Each row of a before or after table is a point. One or more steps were done to the points. Then noise was added and the rows were shuffled. The steps act on how far a point lies along the listed directions, d1 being the first. Write out the steps. A step turns or swaps two directions, mirrors them in a line or flattens them onto one, adds a multiple of one to another, or multiplies one. Angles are multiples of 10 degrees, from the lower direction toward the higher: turns from -170 to 170, lines from 10 to 170 but not 90. Use the fewest steps. Two steps may share a direction if one is a turn and the other turns, adds or multiplies; they go together, in the order done. Otherwise the lowest direction goes first.

Directions:
(1): [-1.32,  2.51,  0.26]
(2): [-1.86, -1.17,  1.82]
(3): [1.72, 0.67, 2.18]
Before:
array([[ 0.78, -0.38, -0.16],
       [ 0.16, -0.13, -0.87],
       [ 0.31, -0.04, -0.91],
       [-0.15, -0.26,  0.42],
       [ 0.18,  0.81, -0.38],
       [ 0.32,  0.14,  0.00],
       [ 0.30, -0.08,  0.49],
       [-0.71, -0.58, -0.38],
       [ 0.09,  0.10, -0.31],
       [-0.81,  0.09,  0.17],
       [ 0.39, -0.53, -0.56],
       [ 0.34,  0.29, -0.39],
       [ 0.19,  0.07, -0.56]])
After:
array([[-0.15, -0.39, -0.31],
       [ 0.09,  0.59,  0.28],
       [ 0.15, -0.53, -0.04],
       [ 1.08,  0.03,  0.00],
       [ 0.85,  0.49,  0.98],
       [-1.34, -0.02, -1.73],
       [ 0.44, -0.11,  0.38],
       [-0.23, -0.88, -1.22],
       [-1.10,  0.15, -0.28],
       [-0.06, -0.86,  0.33],
       [-0.14, -0.54, -0.70],
       [-0.45, -0.75, -1.36],
       [ 0.18, -0.23, -1.06]])
Steps: swap d1 and d2; multiply d3 by 2.5

Directions:
(1): [ 2.93, -1.07,  0.25, -3.43, -0.11, -0.40,  0.59, -1.10, -1.06]
(2): [-1.66,  0.37,  1.04, -0.48, -2.11, -2.42, -2.11, -2.11, -1.01]
(3): [-0.85, -0.52, -2.89, -0.43,  1.41, -1.18, -0.92,  1.51, -2.89]
Before (14 x 9):
array([[ 0.70, -0.21, -0.33, -0.48,  0.39,  0.41,  0.44,  0.48, -0.35],
       [ 0.33, -0.11, -0.26, -0.07,  0.19,  0.32,  0.17,  0.43,  0.13],
       [-0.37,  0.24, -0.27,  0.27, -0.14, -0.40, -0.36, -0.02, -0.11],
       [ 0.39, -0.07,  0.24, -0.05, -0.27,  0.24,  0.15,  0.04,  0.23],
       [-0.92,  0.04, -0.30,  0.02, -0.36, -0.42, -0.53, -0.06, -0.60],
       [-0.24, -0.05,  0.09,  1.01,  0.57,  0.38,  0.09,  0.79,  0.42],
       [ 0.63,  0.05,  0.27, -0.34, -0.18, -0.13,  0.28, -0.45, -0.16],
       [ 0.57, -0.09,  0.72,  0.05, -0.09,  0.28,  0.35, -0.08,  0.46],
       [-1.62,  0.06,  0.13,  0.44, -0.68, -1.21, -1.38, -0.45, -0.48],
       [ 0.50,  0.14, -0.07,  0.01,  0.03,  0.49,  0.31,  0.06,  0.38],
       [-0.54,  0.04,  0.02,  0.85, -0.04,  0.05, -0.22,  0.48,  0.09],
       [-0.69,  0.50,  0.01,  0.52, -0.50, -0.32, -0.53,  0.08,  0.07],
       [ 0.17,  0.15, -0.05,  0.48,  0.41,  0.56,  0.35,  0.46,  0.12],
       [-0.47, -0.01, -0.36, -0.12, -0.37, -0.46, -0.38,  0.24, -0.48]])
After (14 x 9):
array([[-0.07, -0.06,  0.10, -0.62, -0.48, -0.55, -0.41, -0.34, -0.76],
       [ 0.31, -0.05,  0.85,  0.01, -0.42, -0.06,  0.05, -0.38,  0.32],
       [-0.27,  0.30,  0.34,  0.44, -0.39, -0.34, -0.07, -0.45, -0.04],
       [-0.33, -0.04, -0.62,  0.26,  0.06,  0.04,  0.03,  0.75, -0.19],
       [-0.51, -0.05, -0.68,  0.38,  0.39,  0.52,  0.20,  0.75, -0.21],
       [ 0.14, -0.02,  0.31, -0.01, -0.50, -0.02, -0.10, -0.12,  0.16],
       [ 0.05,  0.15, -0.48,  0.31,  0.35,  0.13,  0.14,  0.43,  0.06],
       [ 0.37,  0.14,  0.19, -0.38, -0.41,  0.00, -0.07, -0.49,  0.08],
       [ 1.08, -0.57,  0.24, -0.61,  0.46,  0.12,  0.33,  0.19, -0.12],
       [ 0.67, -0.33, -0.09, -0.08,  0.37,  0.41,  0.38,  0.57, -0.02],
       [-0.65, -0.08, -0.79,  1.33,  1.08,  0.88,  0.29,  1.42,  0.49],
       [ 0.25,  0.30, -0.37,  0.36,  0.31,  0.57,  0.35,  0.79,  0.34],
       [ 0.25, -0.13,  0.03, -0.51, -0.27, -0.23, -0.24, -0.11, -0.19],
       [ 0.74, -0.12,  0.18, -0.60,  0.03,  0.03,  0.18, -0.25, -0.34]])
Steps: turn d1 and d2 by 110 degrees

Directions:
(1): [ 3.31, -0.92,  0.78,  1.94, -1.24,  1.31, -1.45, -0.56, -2.59, -2.01,
  0.09,  1.37, -1.03,  1.54]
(2): [ 2.31,  0.85,  0.75,  1.41,  0.88, -3.20,  0.79, -0.38, -0.14, -0.36,
  2.87, -2.93,  0.64, -0.41]
(3): [-0.65,  0.08, -3.35,  3.65, -0.60, -0.48, -1.07, -1.58,  1.36,  1.82,
  0.75,  0.80, -1.54, -0.23]
(4): [-0.38,  2.65, -1.37, -0.86, -0.66,  0.65, -1.47, -1.20,  0.30, -0.45,
 -0.56, -2.26,  1.23,  4.07]
(5): [ 1.61, -2.33, -0.89, -0.34,  2.10, -1.28, -3.27,  1.32,  1.81,  0.11,
 -0.89,  0.68,  2.41,  0.46]
(6): [ 0.97,  0.53,  1.70, -0.20,  3.95,  0.43,  0.00, -1.63,  0.52,  1.70,
 -1.34, -0.18, -3.01,  1.14]
Before (11 x 14):
array([[ 0.44,  0.32, -0.24,  0.37,  0.15,  0.18, -0.54, -0.42, -0.14,
         0.16, -0.33,  0.06, -0.47,  0.93],
       [-0.21,  0.18,  0.80, -0.11,  0.68, -0.60,  1.00, -0.01,  0.38,
         0.25,  0.40, -0.61, -0.34, -0.80],
       [-0.46,  0.61,  0.11, -0.47, -1.35,  0.63, -0.01,  0.15, -0.70,
        -0.60,  0.24, -0.23,  0.28,  0.76],
       [ 0.26,  0.08, -0.74,  0.01,  0.26, -0.61, -0.48,  0.07,  0.41,
         0.12,  0.33, -0.81,  0.59,  0.18],
       [ 0.28, -0.02, -0.56,  0.68,  0.43, -0.34, -0.69, -0.42,  0.60,
         0.71,  0.17,  0.00,  0.03,  0.03],
       [ 0.47,  0.55,  0.64, -0.06,  0.09,  0.23,  0.39, -0.39, -0.47,
        -0.24,  0.16, -0.93, -0.33,  0.70],
       [-0.10,  0.39, -0.43,  0.19,  0.39, -0.61, -0.45, -0.49,  0.25,
         0.42,  0.33, -0.69,  0.04,  0.20],
       [-0.24,  0.68,  0.56, -0.69,  0.23, -0.33,  0.20,  0.05,  0.12,
         0.04, -0.26, -0.79,  0.26,  0.53],
       [ 0.49, -0.34,  0.13,  0.35, -0.33, -0.21,  0.13, -0.06, -0.15,
        -0.37,  0.20, -0.13, -0.17,  0.37],
       [ 0.03, -0.47, -0.23,  0.24,  0.20,  0.02, -0.58, -0.07,  0.04,
         0.21, -0.40,  0.39,  0.00,  0.09],
       [-0.49,  0.21,  0.50, -0.20, -0.11, -0.72,  0.86,  0.47,  0.10,
         0.29,  0.60, -0.68,  0.19, -0.75]])
After (11 x 14):
array([[-0.42,  0.28,  0.46, -0.29,  0.02, -0.18,  0.50, -0.13, -0.22,
         0.03, -0.01, -0.35, -0.04, -0.29],
       [ 0.52,  0.06, -0.73,  0.72, -0.74, -0.04, -0.74, -0.17, -0.02,
        -0.33,  0.30, -0.60,  0.73,  0.77],
       [-0.38,  0.40, -0.62,  0.50, -0.69,  0.21, -0.72, -0.26,  0.03,
         0.15, -0.42,  0.16,  0.02,  0.79],
       [ 0.02, -0.75, -0.37,  0.48, -0.80,  0.71, -0.53,  0.19, -0.16,
        -0.48, -0.37,  0.96,  0.11, -0.05],
       [-0.07,  0.27,  0.20, -0.46, -0.54,  0.53, -0.37, -0.21, -0.84,
        -0.42, -0.24, -0.08,  0.05,  0.47],
       [ 0.50, -0.29,  0.17,  0.32,  0.09, -0.34,  0.16, -0.04,  0.04,
        -0.22,  0.13, -0.30, -0.18,  0.34],
       [ 0.00,  0.85,  0.03, -0.35, -0.60, -0.38,  0.14,  0.13, -0.29,
        -0.37,  0.27, -0.90,  0.61,  0.64],
       [ 0.33,  0.20,  0.22, -0.24, -0.12,  0.72,  0.14, -0.33, -0.71,
        -0.25, -0.36,  0.01, -0.68,  0.44],
       [ 0.06,  0.26,  0.93, -0.68, -0.50,  0.57,  0.39,  0.02, -0.66,
        -0.36, -0.05, -0.17,  0.18,  0.18],
       [ 0.21, -1.02, -0.01,  0.54, -0.10,  0.45, -0.85,  0.31, -0.16,
         0.20, -0.54,  1.11, -0.38,  0.03],
       [ 0.22, -0.06, -0.38,  0.14,  0.95, -0.57, -1.09, -0.09,  0.79,
         0.57,  0.12, -0.43,  0.18,  0.66]])
Steps: swap d1 and d2; multiply d3 by -1; turn d5 and d6 by 160 degrees; add -0.5 times d6 to d4
